Each row of a before or after table is a point. One or more steps were done to the points. Then noise was added and the rows were shuffled. The steps act on how far a point lies along the listed directions, d1 being the first. Name the steps. A step turns or swaps two directions, mirrors them in a line or flattens them onto one, adds a multiple of one to another, or multiplies one. Angles are multiples of 10 degrees, from the lower direction toward the higher: turns from -170 to 170, lines from 10 to 170 but not 90. Use the fewest steps. Two steps may share a direction if one is a turn and the other turns, adds or multiplies; they go together, in the order done. Otherwise the lowest direction goes first.
In the rows, 128 means zero.

Directions:
(1): [156 100]
(2): [156 156]
Before:
[[123 175]
 [162 115]
 [120 184]
 [129 129]
 [113 168]
 [138 165]
 [124 105]
 [103 165]]
After:
[[146 143]
 [110 160]
 [113  88]
 [123  82]
 [ 98  80]
 [ 96 106]
 [127 128]
 [101  89]]
Steps: turn d1 and d2 by 140 degrees

Directions:
(1): [125  80 137]
(2): [152 118  87]
(3): [170 130 153]
Before:
[[127 141 135]
 [124 122 148]
 [101 104 148]
 [122 142 159]
 [139 101 122]
 [149 114 113]
 [ 29 101 101]
 [141 219 141]
 [102 124 141]
 [115 122 165]
 [144 126 131]
 [124 144 163]
 [128 102 153]]
After:
[[105 170 209]
 [143 160 112]
 [156 137 103]
 [121 149 107]
 [144 108 112]
 [124 139 139]
 [139 163 136]
 [140 125 134]
 [134 162 134]
 [140 143 121]
 [133 146  93]
 [ 57 140  49]
 [139 102 131]]
Steps: swap d1 and d2

Directions:
(1): [180 132 117 109]
(2): [136  73 129 137]
(3): [110 121  81 104]
(4): [118 120 156  81]
Before:
[[111  99  82 139]
 [134 114 110 176]
 [ 85 152 103 156]
 [139 111 156 118]
 [151 174  84 137]
 [108 119  95 160]
 [ 92 151  94 122]
 [114 127 178 128]
 [154 168 119 117]
 [117 144 152 115]
 [152 113 160 127]
 [119 129  90  93]
 [138 129  74 130]
 [115 157 104 147]]
After:
[[117 185 133 127]
 [146 111 179 171]
 [134 115 148  93]
 [104 162 103 109]
 [ 89 138 121  90]
 [116 145 120  60]
 [152 132 157 166]
 [ 99 154  61 109]
 [133  99 150 132]
 [ 95 113  88  81]
 [109 150  78  89]
 [109 103  63  92]
 [148 121 142 164]
 [107 138 133  87]]
Steps: multiply d1 by 0.4; turn d2 and d4 by -110 degrees; multiply d3 by 1.6

Directions:
(1): [154 181  84 124 142 114 109 139]
(2): [150 142 181 106 119 111 108 166]
Before (12 x 8):
[[139 145  46 150 138 132 148 119]
 [159 163  87 118 158 114 145 136]
 [119 125 161 110 135 147 112 140]
 [170 175 177 100 115 120  92 181]
 [162 147 147 107 132 135 105 144]
 [115 166  31 164 165 133 129  94]
 [150 156 100 129 132 106 123 133]
 [120 124 167 129 122 130 140 143]
 [114  87 195 131 119 128 117 155]
 [149 144 111 122 137 122  95 146]
 [100 129 102 131 156 152 132 103]
 [177 199 101 115 122  80 111 164]]
After, 12 rows:
[[153 166  48 146 142 123 137 133]
 [166 166  99 116 154 113 135 147]
 [178 191 132 109 117  75 106 176]
 [159 136 160 106 129 138 108 140]
 [156 160 112 128 130 102 119 142]
 [132 190  34 152 165 120 114 112]
 [149 141 130 122 132 119  92 152]
 [161 154 197 100 107 129  99 176]
 [115 114 161 112 135 148 119 130]
 [100  75 185 138 117 138 129 143]
 [111 113 165 128 117 134 148 133]
 [108 144  96 129 158 147 126 109]]
Steps: turn d1 and d2 by 20 degrees

Directions:
(1): [157 121 138 130 129 139 127 163 197]
(2): [160 144 107 182 167 101 142 131 120]
(3): [ 85 139 177 159 155 142 110 149 125]
(4): [163 178 173 125 107 122 125  99 128]
(5): [122  92 133 167 114 127 108  74 153]
(6): [ 83 170 104 127 128 116 157 110 166]
Before:
[[141 122 117 150 160 123 130 144  83]
 [149 119 144 123 120 123 136 159 114]
 [129  97 104 131 133 132 108 140  91]
 [139 121 125 142 137  99 126 128  95]
 [154 102 122 155 150 116 112 147 127]
 [138 118 106 158 137 105 151 159 105]
 [197 182  57 107 111  99 178  69 157]
 [140 105  99 162 168 125 113 130 122]
 [105 130 129 132 118 118 122 114 111]
 [181 195 171 146 123 104 142  98  95]
 [126 137  55 120 138 107 177 127 157]
 [146  97 120 149 143 138 108 171 138]
 [158 106 108 161 150 117 123 139 124]
 [142 131 129 134 132 132 137 153 161]]
After, 14 rows:
[[224 189  13  60  93  85 199  66 129]
 [127  90 105 125 122 135 104 135  97]
 [132 123 126 124 130 102 127 127  84]
 [132 122  97 140 171 124 123 144  92]
 [131 133 102 136 136 104 158 173  78]
 [ 99 118 137 135 110 125 113 106 124]
 [140 145  33  93 134 102 193 130 136]
 [147 150 121 134 146 123 147 168 143]
 [153 126 143 125 122 120 138 162 111]
 [146 116 117 149 158 132 117 190 116]
 [154 128  99 136 156 114 135 158  90]
 [128 130 122 127 158 128 132 151  64]
 [151 121 118 139 158 113 122 166  97]
 [170 205 172 121 117 106 147 107  76]]
Steps: turn d1 and d2 by 30 degrees; add -1 times d2 to d5; multiply d3 by 1.6

Directions:
(1): [124 100 101 114 120 158 147  76 145 179 132]
(2): [ 52 112 127 119  99 148 109 148 131 121 106]
Before (10 x 11):
[[144 102 128 115 142 154 141  87 162 156 130]
 [219 141 137 140 181  90 144 136 127 127 144]
 [104 104 124 112 140 135 130 109 130 115 136]
 [215 126 110 132 177 155 163  61 139 178 157]
 [ 57 101 129 103  94 162 107 133 131 145 102]
 [ 80 126 138 147 124 115 123 182 131  90 115]
 [200 150 130 107 128 121 144 116 138 139 146]
 [131 141 127 130 118 114 111 167 114  91 111]
 [103 137 135 123 101 139 113 153 122 115 113]
 [ 52 131 162 108 105 128 108 170 115  85  95]]
After (10 x 11):
[[165 166 177 129 145  80 126 165 107  71 123]
 [ 68  87  91 108 124 209 141  71 154 185 117]
 [ 99 145 165 124 122 120  95 185 108  81 106]
 [165  95 101 114 153 146 157  68 155 195 136]
 [182 138 113 137 143 109 132 131 113 116 133]
 [140 121 109  89  96 161 142  93 146 170 132]
 [153 148 142 128 121 123 120 155 120 110 125]
 [111 112 134 112 143 125 118 130 125  99 138]
 [ 81  95 128 113 116 165 122 121 161 132 113]
 [169 144 144 159 160  88 144 160 126  97 142]]
Steps: turn d1 and d2 by 80 degrees
